Each point is reached from the start by the listed moves, each made once or not at all, plus a little noise. Say if it took an odd or an even number of moves. Then give how often each move was made.
(in the rows, 128 means zero)

Moves:
(1): [157 121 136]
(2): [124 101 180]
(3): [129  91 122]
Start: [145 129 137]
Points:
[140 104 187] => odd (0, 1, 0)
[169  96 196] => even (1, 1, 0)

Moves:
(1): [146 156 137 104 132 120 130 124 133 135]
(2): [137 137 125 130 112 116 158 176 126 184]
(3): [139 141 113 151 130 169 119 104 120 124]
(4): [149 128 103 146  98 145 140  99 128  90]
(5): [113 140 110 157 147 129 152  90 111  94]
(6): [137 101  95 145 169 158 158  91 174 113]
(7): [ 91 132 156  96 106 122 131 116 125 125]
(8): [122  99 190 163  94 132 140 173 120 105]
(9): [123 107 146 152 116 107 127 125 147 145]
Start: [ 92 158 127 122 117 138 112 154 105 131]
Points:
[ 85 144  77 170 175 169 167  77 133  81] => even (0, 0, 0, 0, 1, 1, 0, 0, 0)
[122 130 164 223  28 165 156 191 107 138] => odd (0, 1, 1, 1, 0, 0, 0, 1, 1)
[108 123 110 224  97 177 219 142 124  75] => odd (0, 1, 0, 1, 1, 1, 0, 1, 0)
[ 97 185  85 133 113 160 213  82 133 102] => even (1, 1, 0, 1, 1, 1, 1, 0, 0)

Moves:
(1): [138 121 134 117 135 125 125  98 137 143 129 131 121 133 138 122 114 132
 140 130 126]
(2): [118 119 137 140 111 144 138 133 131 135 145 125 137 122 121 126 127 124
 122 130 126]
(3): [135 129 125 139 117 133 139 135 132 146 107 138  98 144 103 146 116 140
 141 130 111]
(4): [129 133 116 165 119 120 118 125 123 128 116 124 124 112 109 116 115 132
 115 124 124]
(5): [118 123 111 122 164 113 125 135 131 160 107 114 130 102 109 130 139 158
 112 111 158]
(6): [111 135 101 122 122 144 143 119 111 144 131 114 128 117 116 143 122 141
 121 133 114]
(7): [130 144 136 122 131 115 125 132 112 134 117 124 120 129 114 128 127 148
 127 118 140]
(8): [114 128 123 121 117 119 127 139 123 113 123 148 142 126 139 112 139 135
 131 125 126]
(9): [130 114 103 119 138  95 145 109 125 110 142 124 129 126 113  99 134 169
 148 144 137]
(10): [144 142 133  99 117 117 113 116 139 122 148 137 133 137 127 140 127 115
 123 127 140]
(11): [118 145 135 120 139 125 130 111 139 123 126 130 150 106 131 146 124 134
 128 124 127]
(12): [135 126 137 133 140 141 129 128 127 134 142 143 117 140 146 124 132 120
 126 127 123]
(13): [136 113 140 134 128 104 137 123 144 128 104 142 153 131 134 142 134 124
 116 116 117]
(14): [122 145 131 111 143 117 147 134 128 125 122 147 131 111 118 119 128 117
 130 149 141]
(15): [125 136 107 114 121 104 157 147 130 137 149 115 122 105 135  92 126 143
 134 115 139]
(16): [132 149 133 135 120 147 131 114 135 123 110 139 123 125 135 133 128 122
 120 122 120]
(17): [133 131 115 151 114 122 132 125 129 116 118 130 145 122 138 140 111 131
 138 138 135]
(18): [123 130 137 125 131 143 122 139 120 138 142 129 137 127 127 112 161 126
 128 136 124]
Start: [151 150 134 106 128 142 123 162 130 129 110 117 144 134 139 117 131 126
 115 126 136]
Points:
[129 192 121 130 141 111 186 177 163 192  55 139 168  41  79  96 150 167
  83 102 142] => even (0, 1, 1, 1, 1, 0, 0, 0, 0, 0, 1, 0, 1, 1, 1, 1, 0, 1)
[144 170  57 102 113  85 172 153 108 198 134 121 136  82  79  55 129 249
 128 120 161] => even (1, 1, 1, 1, 1, 1, 1, 1, 1, 1, 0, 1, 0, 0, 1, 0, 1, 1)
[163 141  85 112 133  91 175 159 127 114 146 118 143 116 159  62 122 177
 151 143 157] => even (0, 0, 0, 0, 0, 0, 0, 0, 1, 0, 0, 1, 0, 0, 1, 0, 1, 0)
[158 152  91 109 108 113 184 167 149 198 111 123 153 101 114 148 113 168
  96 102 147] => odd (0, 1, 1, 0, 1, 1, 0, 0, 0, 1, 0, 1, 1, 0, 1, 0, 1, 0)
